Each row of a before or after table is a point. The points were changed in one or more steps. Then noise was added and the rows were shuffled. The steps act on how far a point lies along the listed directions, d1 being the first. Write out the steps. A step turns or swaps two directions, mirrors them in a line or flattens them onto one, adds a multiple of one to another, or multiplies one. Angles are multiples of 10 degrees, from the lower direction toward the higher: turns from -170 to 170, lines from 10 to 170 but not 90. Use the fewest steps. Two steps may share a direction if one is a turn and the other turns, adds or multiplies; they go together, in the order done. Otherwise the lowest direction goes first.

Directions:
(1): [-43  21]
(2): [-21 -43]
Before, 13 rows:
[[-26 -20]
 [  2  14]
 [  2  21]
 [-12 -23]
 [-12 -11]
 [ 27  54]
 [-39   5]
 [-17 -31]
 [-14  -8]
 [-11 -31]
 [-21 -19]
 [-41 -16]
 [-32 -15]]
After:
[[ -5  16]
 [-34  17]
 [ -6 -12]
 [-11  31]
 [-26  34]
 [-10 -20]
 [  3  35]
 [ -8  28]
 [  8  31]
 [ -6 -60]
 [ -7  15]
 [-21  31]
 [  2  26]]
Steps: mirror d1 and d2 in the line at 10 degrees

Directions:
(1): [-49  29 -13]
(2): [ -9 -35 -45]
(3): [ 30  36 -34]
Before (10 x 3):
[[-15  47  -9]
 [-12  33   6]
 [ 36   4  15]
 [  1  36 -16]
 [-18  26 -16]
 [ 17  -3  12]
 [ -6  12  -3]
 [ 24   9  60]
 [  4  -4 -20]
 [-38   2 -25]]
After (10 x 3):
[[-19  57  55]
 [ 27 -16  23]
 [ 31 -11   2]
 [ 44  -3  29]
 [ 14  -1   7]
 [ 34 -14 -33]
 [-16   6  11]
 [-25   4  33]
 [ -2 -22 -12]
 [ 31   9  25]]
Steps: turn d1 and d3 by 140 degrees; multiply d2 by 1.3

Directions:
(1): [45 33  8 15 43  5]
(2): [-38  13 -17  28  19  48]
(3): [ 25 -60   6  22   8  22]
(4): [ 23  14 -35  40 -41  -5]
(5): [ 22  13  12 -32 -31  50]
Before, 13 rows:
[[-47 -10  -3  -2   3  26]
 [ 13   8 -14  26 -13 -26]
 [-28   5   0 -13  29  13]
 [  4  -7 -14  25 -25  29]
 [  5  46 -20  16   5  -4]
 [-23 -21   3  -7 -20   7]
 [ 12  -5  20  13   2 -14]
 [ -4  47  -5   8  -5  17]
 [ -2 -18   1  24  36  15]
 [ -6 -23  -8  18  -8 -24]
 [ -8  30 -18  41   4 -10]
 [-60  20  -5 -10  -8  18]
 [ -3  -9  25 -23   8  -2]]
After:
[[-16  37  -2  -2  34  -3]
 [ 11  -5  28   0   0   2]
 [-20  40  -7  21  14 -10]
 [-20 -18  -1   4 -27  -1]
 [ 24   4   3   0 -29  -5]
 [-25 -25  -5  29  22  -4]
 [-42  26 -25   7 -35  12]
 [ 17  -4   0  18   9  40]
 [-14  -1  25 -18  32   1]
 [-26   2 -23  14 -30  27]
 [-12 -21  13 -27   5  15]
 [-25  26  18  -4  33  18]
 [  2  22 -18   5 -20  25]]
Steps: turn d4 and d5 by -140 degrees; turn d2 and d4 by 20 degrees

Directions:
(1): [-10  44 -24  31  41   1  19  50]
(2): [  7   3  16  59 -15 -60  11 -21]
(3): [-27 -30 -34 -15 -45 -30  15  45]
(4): [-32  30  51  16 -45  30  -6  21]
Before (8 x 8):
[[ 16  -5   5   1  22  -9  -1  -6]
 [-14  30  21  21 -45   0  -4   8]
 [ -8  10  20  21 -31 -12  12 -15]
 [-26 -26  18 -19 -49   8 -11   3]
 [  6 -20 -15  -9  -4 -17   1  -7]
 [ -5 -23 -33 -20  -6   2  -3  19]
 [  9   5  -5   4  28  -1   2  -9]
 [-12  25  18  28  -3  12 -10  19]]
After, 8 rows:
[[-12  -7  10  12 -40 -16  13 -16]
 [-18   1   2  -4 -62  -9  -4  11]
 [  1   7  11  -7  17  15  -6 -14]
 [ 16  -2  17   3  15   2  -5 -12]
 [-24  -2 -15  25 -13 -37  14  38]
 [ 16  -7 -12   6  14 -18   3 -12]
 [-18 -10  14  -7 -32  20 -21  15]
 [  6 -10 -41  -2  22  -6   4  12]]
Steps: mirror d1 and d2 in the line at 120 degrees; turn d3 and d4 by -40 degrees

Directions:
(1): [-22 -14   5 -10 -28  18 -26 -42  22]
(2): [ 11  22  40 -10 -14  20 -32  22 -21]
(3): [-13  13   0   6 -10 -60 -28  -3  -5]
(4): [-38 -20 -13  -9 -32   3  10  39 -11]
(5): [-34  21  20 -27  15  -3  28 -22 -25]
(6): [-34  13   7   8  37   9 -17  21  36]
Before:
[[-18 -14   1 -12 -17 -10  -9 -11   1]
 [ 10  -2  -9  16  -7 -18 -18  23  16]
 [ -9  -8 -45  21  31 -48  41 -12  27]
 [  9   4   5   9  15  19  18  14   2]
 [ -8  16  15  -5   9  -2 -21   1   5]
 [-31  12  13  -5   0 -13 -23  20   9]
 [-15   6   5 -23  -6  26   3  18   1]
 [ 10 -15 -16   6 -21 -34  18   6 -33]]
After (8 x 9):
[[ 14 -25 -18  -2 -28  20  17  -4  -1]
 [  1  -9 -26  -1 -27 -20 -11  11   8]
 [-29  -1  14   3  20  30  -5  31  13]
 [-12   5   5   6 -14 -17 -18 -18   8]
 [-18   1   3 -18   1  15  26 -18  -1]
 [ 18 -14 -13  -1  -5   5   9 -15   2]
 [ -1  31  59 -29 -19  44 -25  -6 -16]
 [ 14 -10  -1  -2   0   6  10  30 -14]]
Steps: turn d1 and d6 by -150 degrees; add 0.3 times d4 to d5; turn d2 and d5 by -160 degrees; multiply d3 by -1
